Each row is a point. Each copy is the shape, with its points in the same order, turned, moved and blurred by noise. Is it also mirrored, or only turned?

Shape, 9 rows:
[[ -4  -5 -24]
 [-37 -10 -35]
 [ 29 -12   6]
 [ -3 -21  69]
 [  3  -8 -38]
 [  0  14 -39]
 [-19  25   9]
 [ 24  -9  45]
 [ -3  -9 -29]]
Copy 1, 9 rows:
[[-17 -20  16]
 [-52 -14  19]
 [ 25 -11  21]
 [ 29  62  27]
 [-20 -36  16]
 [-23 -36  -4]
 [-17  13 -18]
 [ 40  25  14]
 [-21 -23  16]]
Copy 1 is: only turned
Copy 2, 9 rows:
[[  3 -11 -33]
 [-29 -27 -46]
 [ 22  14   1]
 [-22   1  60]
 [  9   0 -44]
 [ 16 -20 -43]
 [  8 -41   5]
 [ 18   7  42]
 [  3  -7 -36]]
Copy 2 is: mirrored

Shape (8 x 4):
[[  4 -11  19   8]
 [  7 -86   5  16]
 [ 22   6 -80  -5]
 [-18   6   4  17]
 [ 33  -6  14  12]
 [  9  -2  24 -18]
 [ 35  10  22  -9]
 [-19   1  28   6]]
Copy 1, 8 rows:
[[-22  12  -9  12]
 [-61 -35 -36  45]
 [ 55 -44 -43   8]
 [  2  -1  14  10]
 [ -5  25 -27  21]
 [-21  18 -16 -12]
 [ -1  42 -29  -2]
 [-24  13  16  -1]]
Copy 1 is: mirrored
Copy 2, 8 rows:
[[  8 -13  -6 -17]
 [ 30 -10 -60 -59]
 [-22  49 -40  40]
 [-11  -3   7 -16]
 [  9 -34 -25   8]
 [ 24 -25  10  -2]
 [ 17 -43  -1  21]
 [  4 -12  19 -24]]
Copy 2 is: only turned

Shape (14 x 8):
[[ 31   5   0   5  46 -33 -12 -39]
 [-11 -40  -8  -3 -24  43   8  24]
 [  7 -29  15  44   0   6  17  14]
 [-13   3 -57 -42  25   1  -5   0]
 [ 19  32   3 -42 -23   5 -12   8]
 [-37 -36 -35  24 -16 -17  25  19]
 [-23  12 -25  -4  27  27 -25  16]
 [ -2 -44  11  43 -30   2 -25 -12]
 [-22   8  23 -27 -19  18  10   9]
 [ 19  37 -11  41  32   5 -23  32]
 [ 32  21  -3   9  11  54   9 -20]
 [-39  17  -1 -11  34 -32  -2  30]
 [ 42 -13  10   3  -6  -9  14 -17]
 [ -6   7  29  44  48  54 -28  45]]
Copy 1, 14 rows:
[[-30 -10  29 -22  40  -9   7 -10]
 [ 12  27 -44  -7 -41  -2 -50 -14]
 [ 21 -27  -3 -28 -32 -19 -31 -29]
 [ -6  69 -18   4  23 -13   7  -6]
 [  9  19   5  19  12  15 -36  42]
 [ 39  29 -14  11 -25 -16 -22 -65]
 [ 15  22 -52  -3  13 -15   3   6]
 [ 20 -28 -23 -22  -7  26 -41 -48]
 [  0   7 -20  42  -9 -10 -43  12]
 [ 40 -16 -11 -32   7 -26  19  25]
 [-22  -8 -13 -21 -38   5   3  34]
 [ 30  11 -13  27  33 -50 -12  -8]
 [-11  -2  34 -14 -12   4 -32 -11]
 [ 23 -40 -62 -36  -6 -52 -10  27]]
Copy 1 is: only turned
Copy 2 (14 x 8):
[[-24 -70   8   3   2 -11  -3  19]
 [ 27  22 -24  -5  33  20  30 -29]
 [ 33 -23 -39 -10  -6  -6   8 -22]
 [-45   0  -4 -10  45  38   0  25]
 [ -2  12  47 -44  15   5  23  16]
 [ 16  10 -41  -6   8  40 -38 -21]
 [-16  15 -19  -1  37 -15   2  28]
 [ 48 -20  -8  13  25 -13 -14 -36]
 [ -1  34  16  -8  -8  -2  22 -13]
 [ 13 -22 -30 -34  15 -38  -6  50]
 [-20 -17 -16 -40  26 -36  43 -12]
 [-21  15 -10   9 -20  16 -24  45]
 [ 10 -50   8 -24   1   8  25 -18]
 [ 19  10 -61   9  14 -61  35  37]]
Copy 2 is: only turned
Copy 3, 14 rows:
[[-17  53  -4 -15 -42  11  22  -3]
 [  3 -40  -7 -35  51  -7 -27  18]
 [ 15 -20 -21 -22  14 -28  18 -22]
 [-31  47  -3 -15  40  25 -19  44]
 [ 10  -1  26  41  12  29  -4  36]
 [-36  -5 -37 -13  63 -30 -18  -9]
 [ 16  24  -5 -19  47  41 -16   1]
 [ -1 -24  16 -38  16 -34 -22 -37]
 [  2 -35  -6  21  28  30 -16  10]
 [ 51  43  -8   4  34   7  29 -27]
 [ 57  20  -8 -11  -5   2 -15  26]
 [-27  18 -32   8  38  48  16 -24]
 [  0 -10  10  -1 -18 -27  12  23]
 [ 81   1 -21 -39  41  38  23 -29]]
Copy 3 is: only turned
Copy 4:
[[ 18  45 -38 -17  12 -11  -9 -25]
 [ 13 -19  47  13 -15  43 -10  17]
 [ 57   3  20  22 -16   6  15   5]
 [-22 -13 -30  -5   7  45 -36 -17]
 [-39  21   0 -12  -6   6  -2  37]
 [ 15 -41  -6  51 -22  25   2 -15]
 [ -7  -7  -6  -3  35  52  11   4]
 [ 21  21  49  39 -11  -2  24 -22]
 [-16 -26  19 -17 -15  10  18  23]
 [ 24  39 -36  23  34  29  34  31]
 [ 23  15  18 -15  41   4 -19  36]
 [ -1 -14 -53  -9 -22  33  38  -1]
 [ 19  31  11   2 -19 -20 -18   5]
 [ 56  17  13 -14  37  57  58  31]]
Copy 4 is: mirrored

Shape:
[[ 12  11  17  -9  31  61 -15   0 -10 -26 -12]
 [ 36  -7  -1   2 -41 -19  15  15  -6  -9  -7]
 [ 30  17  -9  -9  20  -4 -45  21  -1  -8  17]
 [ 33 -19  34 110  11 -17  27  24   7  22   8]
 [-10  19  13  69  30 -19  20  14   2   9 -17]
 [ 23  11 -17 -12 -84  -1 -21  23  12  14  41]
 [ 12  -9  -5  -8  23 -23   3 -18   1  31   5]
 [ 17  20  32  -5  13 -19  -3  20   3  18 -15]
 [  4 -50  27   6 -16 -30 -46 -72  15  26 -21]
 [ 26  12  15 -24 -31 -20  -3 -10  -1  40   4]
 [-38 -18  15 -20  34   2  -2  31 -42  26 -18]
 [-10  -9  18 -18   1 -24  26  28  -7 -58  69]
 [ -1 -17  12  -3  26  -9  15  14  16   0  -7]
 [-16 -20  23  10  12 -15  21  33  12  33 -18]]
Copy 1:
[[ -7  15  15  10   6  -9  -1 -59 -25   3 -56]
 [ 13  35   1 -20  -6   9  19  31 -10 -14  -7]
 [  6  13 -31  -6  18  -7  28 -35 -29  14   0]
 [-52  74 -43  47 -58  -7 -32   6   7 -32  11]
 [-19  29 -20  11 -51 -13 -43 -28  13 -12  21]
 [ 26  -8 -22  -2  48  16  11  45 -29 -40  -2]
 [-17   6 -21 -13  -9  19  -1   3  -2  48  -7]
 [ 21  25 -30   0 -16 -29 -11  -1 -13  26 -11]
 [-45 -56 -42 -20 -40   4  22  31  17  18 -51]
 [ 17  -1 -31 -20  18   1 -13  44  -3  26 -22]
 [ 38   2   1  37 -32  13  -2 -37  25  42  -9]
 [-10  30  52  21  32 -31  34   9  17  21  41]
 [-11  18   9   7 -35   0   0  -5 -17  31  -4]
 [ 19  20  -4  35 -53  -3 -18   8 -11  31   1]]
Copy 1 is: only turned
Copy 2 (14 x 11):
[[ 18  -7 -32   9   2 -30   3 -31   7  10 -59]
 [ 12  11  23  24  25  41 -36 -18  10  22  11]
 [ 30  15 -15 -13   3  25  26   0  13  30 -13]
 [ 57  16  71 -11 -14  29 -41 -22 -85  18 -14]
 [ 49 -27  29  11 -25   0 -13 -15 -59   0   7]
 [  9   7  22 -39  27  47 -46   6  55  28  19]
 [ -8   5  28  -8 -14  21  23  -4 -11 -15  -2]
 [ 30 -20  26  24 -20  31   6  -9   8   6 -18]
 [-37 -30  34  -6  51  36  13  43 -36 -18 -40]
 [ -4 -18  39  -4  13  55  -5  -2  35  -9  -6]
 [ -7 -12 -24  23 -69  16 -14   4  -6 -15 -22]
 [ 45  72   4  24  -1 -13 -28  33  27 -28  12]
 [  3   9  28  24 -24  -9   1   1 -10   7 -17]
 [  6 -12  48  14 -48  11 -22   0 -15   2 -10]]
Copy 2 is: only turned
Copy 3 (14 x 11):
[[  3 -24  -4  -4  58 -32 -32 -24  15  24 -19]
 [  9   9 -25  -3 -15  -9 -41 -12  17 -19  60]
 [ 27 -11 -11  -5  28  24 -37  -7 -10 -23 -11]
 [ 10  33  -7  61 -12 -20   5 -50  76 -60  21]
 [ 18  17 -22  43  -3 -25  41 -42  24 -21  10]
 [ 25   7 -28  22 -33  50 -84   2   0  17  48]
 [ -3   1 -19  10   2  -1   6  36  13 -18   3]
 [ 37  23 -38  -6  13 -20  -9   0  15 -11  -1]
 [-54   6 -29   4 -58 -16 -30  32  24  -5 -43]
 [ 24   9 -43  10 -13 -13 -40  43  17   1  19]
 [ -5  60 -14   8  51 -23  11  18 -24  18  -2]
 [ 41  26  71 -30   1  20 -10 -13   2   6  33]
 [  0  16  -8 -14  22  -3  14  -5  21  -5   6]
 [  0  50 -38   2  12 -10  17  -6  28   6  20]]
Copy 3 is: mirrored

Shape:
[[ 19  42 -47   6  11  11  -6 -40 -12 -35 -13 -14]
 [ 17  32   9  39 -20  16 -13 -39 -15 -18  12 -37]
 [ 42  43 -13  27 -32  23  11 -28 -19  -2  -1 -29]
 [-12   4  11   6  14 -31  47 -11  10  23   2   6]
 [ 13 -20   4 -23  19 -43  48  -1 -25  -5  39  48]
 [ 42 -13  -8  15  -6   7  -5 -27 -14 -11 -44 -56]
 [-37 -37  24  -2 -18   7 -26  -6  66  -5 -10  26]
 [-29 -31  50 -26   9 -11  18  40  36 -33 -10  41]
 [  6  51  -2  22  -3 -10  -8  -6 -13  -4  -2 -47]
 [  1  22 -29  30   1  24  22  -3 -26 -14 -21 -25]
 [  2  12  -7 -26 -20 -26  -6  14  11  18 -12   5]
 [  9  10 -28  58  -7  -5 -47  -9   1 -20  -3 -61]
 [ 45  24 -21  29   8  19  10   3  35 -23  -7 -41]
 [ 17  10  33  -2  38 -27   8 -10  14   2 -14  44]
 [  0  20  26 -28  29  -6  13  -1 -32   3  12   8]
 [-23 -13  23 -46  32  -8  15 -12  18  24  33  -2]
 [-41 -45  21  17  13  14 -19  15  49  22 -36  21]
 [-50 -30  34 -15   3 -33  19 -11  53 -15 -35   9]]
Copy 1, 18 rows:
[[-23  26   7 -29  12  -8   7 -25 -16  39 -46  25]
 [ 37 -13  14 -25   3  -5   8 -18  18  51 -32  14]
 [ 19  -9   4 -13  24  19  -4   5   9  54 -39  26]
 [  9  22  32   0  23 -20 -15  15   7 -25  28  23]
 [ 10  47  36   8  20  14  34  16   6 -72   5  13]
 [ -8  11  48 -18  10  21 -40 -29  27  44 -39  -8]
 [-22 -37   5 -15 -31 -30 -19 -13  -4 -33  39 -50]
 [-31  11  -6  -4 -22 -23  -4  12  53 -73  29 -36]
 [  9  11  28 -17  18 -33   4   8  27  52 -26  14]
 [  9  42  -5  -9   9  -6 -30  -1   7  41 -31   8]
 [-32   1  37  -6   9 -11   5  42   1   0   1 -13]
 [ 14   8  29 -28  22 -33  -6 -33   9  75 -28 -38]
 [-16  -7  -4   7  52 -13 -19 -33  27  36 -30  -3]
 [-31  20  28   2   1   2  21 -14  30 -23  46  25]
 [ -5  34  36  15 -20 -15  22  20  30 -15 -12  28]
 [ -5  -1  52  32 -14 -43  -2   7   5 -50   0  18]
 [-23   1  13  15 -35 -27 -38 -11   7 -11  58 -50]
 [-27  -2  25 -40 -19 -40 -42  -4  22 -55  42 -15]]
Copy 1 is: only turned
Copy 2, 18 rows:
[[-21 -13  -3 -71 -26  13 -22  24   5  24   0 -40]
 [ 18   5   2 -47  14  24   3  13 -20  16 -22 -13]
 [ 15 -15 -30 -53 -13  29   8  10  -7  37 -17  -4]
 [-15 -10 -17   8 -25 -11 -36  27  -4 -17  19  36]
 [-45  16 -12  41 -52  30 -38   2  -1  -1  46  20]
 [ 24  -7  35 -55 -47  10   8  37   1  38 -19  15]
 [  6  23  29   4 -25 -65 -19 -32  36 -40 -17   4]
 [ 28  17  21  41 -57 -31 -32 -21  30 -51  44  -2]
 [ 10 -26  -7 -37  12   2  10  36  -9  21  11 -16]
 [ 22  -9 -15 -38 -20  15 -31  45  19  31  -7 -17]
 [-19 -18  -6  -2 -31 -30  18   7  28   5  24   9]
 [ 15  -7  44 -53  33 -14  -9  24   4  55 -13 -17]
 [ 32 -30   5 -52 -27 -14 -35  -7 -16  47   0  -8]
 [-18 -37  19   5 -41  13 -28 -10   5 -44  20  12]
 [-13 -16 -10  24 -43  18  -3  30 -11 -15  24 -22]
 [-26   5  -3  41 -50 -40 -14  18 -32 -21   7  -6]
 [ 18  -8  38  24 -26 -62 -37   3  48 -34 -30  10]
 [  8  26  28  -7 -39 -59 -25  15  25 -58  29  28]]
Copy 2 is: only turned
